Each row is a point. Each copy is the shape, with its points in the same order, stretched, turned, moved and blurred by noise. Say if it was mirrored as well.
In the rows, zero is written as 128.

Shape:
[[144 119]
 [106  95]
 [162 173]
 [ 96 140]
 [101 119]
 [131 132]
 [ 99 121]
 [181 136]]
Copy 1 (8 x 2):
[[117 129]
 [ 90  98]
 [176 142]
 [139  78]
 [109  89]
 [131 116]
 [117  83]
 [149 168]]
Copy 1 is: mirrored
Copy 2, 8 rows:
[[127 134]
 [ 76 137]
 [202 105]
 [108  91]
 [102 111]
 [130 122]
 [ 95 110]
 [175 151]]
Copy 2 is: mirrored
Copy 3, 8 rows:
[[123 104]
 [ 92 129]
 [176  97]
 [137 150]
 [112 144]
 [139 128]
 [116 143]
 [152  83]]
Copy 3 is: only turned

Shape (7 x 3):
[[136 120 119]
 [132 118 103]
 [100 218 141]
 [137 125  88]
 [121 115 127]
 [159 115 138]
 [151 146 117]]
Copy 1:
[[110 112 141]
 [ 94 114 148]
 [191 211 116]
 [ 89 116 164]
 [105 116 120]
 [131  97 151]
 [136 126 166]]
Copy 1 is: mirrored
Copy 2 (7 x 3):
[[117 128 131]
 [125 126 112]
 [207 182 168]
 [134 113 102]
 [113 146 131]
 [112 111 149]
 [147 112 136]]
Copy 2 is: only turned
Copy 3, 7 rows:
[[138 139 115]
 [134 154 104]
 [ 52 152 196]
 [127 161  94]
 [144 141 128]
 [142 112 113]
 [103 132 113]]
Copy 3 is: mirrored

Shape:
[[136 140 104 151]
 [ 84 139 159 159]
 [156 111 123  91]
 [103 112 140  95]
 [ 82 138 131 146]
 [141 122 178 141]
 [135 115 173  89]
 [107 103 124 131]
 [161  69  96  78]
 [ 86 112  89 147]]
Copy 1:
[[143 151  99 131]
 [135 111 115 176]
 [137 131 159 104]
 [106  95 149 115]
 [115 112 103 149]
 [180 133 148 174]
 [136 115 183 141]
 [134 108 119 115]
 [139 116 158  55]
 [114 108  84 106]]
Copy 1 is: only turned
Copy 2:
[[162 112 137 102]
 [105  82  94 164]
 [160 156 163 128]
 [114 142 114 157]
 [108  98  91 142]
 [148 106 147 170]
 [127 142 151 176]
 [142 128 106 142]
 [194 189 155 119]
 [138 121  80 114]]
Copy 2 is: mirrored

Shape (10 x 6):
[[123 106 130 127 152 125]
 [101 135 146 138 132 124]
 [120 100 146 127 155 130]
 [152 134 159 107 161 112]
 [129 131 113 196 165  39]
 [116 136 124 142 181 109]
 [174 166  70 137  86 134]
 [173 160  89 135 101 141]
 [137 119 152 146 144 142]
 [126 122 124 129 133 101]]
Copy 1, 10 rows:
[[107 124 130 153 130  99]
 [121 137 120 151 148 129]
 [ 99 130 137 163 125 105]
 [ 79 132 159 121 136 126]
 [133 111 158 135 235  73]
 [106  95 138 153 162 112]
 [189  95 123  66 109 119]
 [171 100 135  79 107 123]
 [122 136 148 156 130 121]
 [120 132 131 123 147 102]]
Copy 1 is: only turned
Copy 2:
[[132 131 113 122 163 140]
 [126 134 134 140 147  99]
 [140 128 100 126 168 138]
 [158 121  99  84 156 111]
 [ 81  73 128  80 145  95]
 [131 120 145  93 178 122]
 [126 130 194  75  34 147]
 [132 122 184  79  62 148]
 [153 104 125 130 148 137]
 [123 133 116 112 135 115]]
Copy 2 is: mirrored
